Each row of a before or after table is a point. The points were changed in one or more steps. Then noise was added and the rows were shuffled. The steps act on columns, c1 being the first. What was done? A step turns or swaps two columns, mirrors them in a line or flattens them onto one, adds a multiple of one to another, or multiplies or shifts one. Angles are multiples of 10 degrees, from the lower column toward the higher: turns from -170 to 170, lines from 10 to 170 but not 90. Use the fewest steps. Two steps may share a column if one is a turn and the other turns, adds or multiplies; they go together, in the order done. Otherwise the lowest column goes first.

Before (14 x 2):
[[-22  12]
 [ 22  -9]
 [ 35 -26]
 [ 26  -9]
 [ 29  -1]
 [ 40 -10]
 [ 33  -8]
 [ -9   6]
 [-30  20]
 [-35 -13]
 [ 31 -12]
 [-58  -6]
 [ -4  12]
 [ -8   4]]
After (14 x 2):
[[-46 -30]
 [-42  54]
 [ 33 -26]
 [ 22  -4]
 [ 26 -64]
 [ 20 -29]
 [ 18 -22]
 [ 20 -27]
 [-14   7]
 [-34  26]
 [-17  24]
 [-68 -15]
 [ 15 -20]
 [-16  12]]
Steps: shift c1 by -10; multiply c2 by 2.5

Before (9 x 4):
[[-31  28  18 -31]
 [ 12  -2   3 -19]
 [ 16 -33  34 -29]
 [-28  13  18  29]
 [-28 -24 -17  29]
 [-28 -39 -22  26]
 [ 19  17  31  30]
 [ 26 -33  15 -28]
 [ 21   3  10 -14]]
After (9 x 4):
[[ 37 -32  10 -31]
 [ -9  29  37 -30]
 [ -3  18  43  30]
 [-45 -39 -50  26]
 [-48  12  27  30]
 [-48 -24 -34  30]
 [ 46 -33  -9 -28]
 [ 26  -2   3 -18]
 [ 31   4  12 -14]]
Steps: add -0.7 times c4 to c1; add 0.7 times c2 to c3

Before (13 x 9):
[[-39 -25  34  20 -17   6 -33  -8  51]
 [ 23   1  -5  36 -32   5   6   9  21]
 [ -3   6  -7 -20  21 -20   8 -31   4]
 [ 21 -27  17 -42  47   5  34  10 -19]
 [ 44  36  43  33  -9   6 -41  32  30]
 [-46 -19 -38 -28  44   0   9   1  24]
 [-10 -29  13 -13  10 -16   1   2 -29]
 [-14  10  24 -20  16  15  -4 -10 -18]
 [ 32  62  92  25 -20   1  -7   0  27]
 [ 14  19  24  21  41  21   4  -8 -31]
 [ 41  32  50  14 -21  48  -4  -4  19]
 [-32 -20 -33 -60  17  -1 -10  -2 -20]
 [-28   7  11  37 -46   5  12  54  29]]
After (13 x 9):
[[-36   8  24  40  18  -2 -54  -3 -19]
 [ 21   6   6 -30 -34   6  21   8  22]
 [ 52 -20 -57 -38  -9   4   7  31  29]
 [ 52 -47 -85  -1 -20   2  49   1  27]
 [-51   3  37  18  45   0 -25   2  23]
 [  1  -6  10  18  22 -20  -6 -33   4]
 [-17  25 -11  14  10 -14   1   3 -28]
 [-46  11 -47 -25 -16   7  -1  -8  48]
 [-22 -17  -5 -25 -47   5  32  53  29]
 [ -8 -16 -24  21  16  15  -3  -9 -19]
 [ 19 -14 -19 -14  41  19  24  -7 -31]
 [ 10  33   5  56  48   7  12   8 -20]
 [ 49 -16 -46  -1 -19  48  27  -4  20]]
Steps: mirror c1 and c2 in the line at 10 degrees; turn c3 and c7 by -150 degrees; turn c4 and c7 by 150 degrees

Before (12 x 12):
[[-48   9 -20 -25 -58  19  18  21  -2 -16  -9 -11]
 [-14  11 -26  23   1  30  -8 -35  16 -69  44  33]
 [-34  33 -24  19 -42  24   1  27   2  18 -21  17]
 [ -5   5 -14  14  -1   9 -50 -50 -27 -50  22  -3]
 [-39  29 -44 -24 -29 -22  23  15   4  26   3   5]
 [-35  17  40  -6  33  -7 -31 -38  24 -26   9 -21]
 [ -2   3  26  26  20 -44 -32 -16  15 -65  -2 -30]
 [-23  26 -34 -12  -6  24  39  17 -16   1 -27 -13]
 [-45   4 -52   0 -31   8   8 -12  18  -6 -46  -3]
 [-11 -46  53  24  25 -39 -11 -36   5 -19  -2 -25]
 [-33  -7  36 -20  29 -38 -19  -4  -5 -28 -24  18]
 [ -7  16  39   4 -10 -31   5 -48   2 -31 -22  -4]]
After (12 x 12):
[[-33  26  32 -25  47 -29  -1 -10   7 -10  -8  -8]
 [ -6   4  44 -37  52  -8   8  27  20 -27  24   7]
 [-25   5  22   7  60 -28  20 -10  -6 -41  26  19]
 [-27  33  48  16  50   0  28   5   5  13  21 -14]
 [ -1  26  39 -20  28 -38  34  -7 -18   0  20  19]
 [ 30  11  -7  18  -7  27 -50  52 -25 -40 -29   8]
 [ 57  14 -39  15  24  31 -33  19  29 -11   1  19]
 [ 33 -46 -63 -19   1  49 -13  14   5  -2 -21   6]
 [ 46  -1 -29 -14 -18  73 -32   5  14 -47 -25   6]
 [ 36  15  17  25   1 -34 -10  44  16 -58 -45 -26]
 [ 45  -6 -35  -8  19  39 -14  -5  -4 -14  27 -34]
 [  6  13 -48 -20   6  30   4  32   5 -30   7  -5]]
Steps: turn c5 and c10 by 30 degrees; turn c1 and c5 by -110 degrees; turn c3 and c8 by -160 degrees; turn c4 and c11 by -120 degrees; turn c6 and c12 by 160 degrees; add -0.7 times c7 to c6
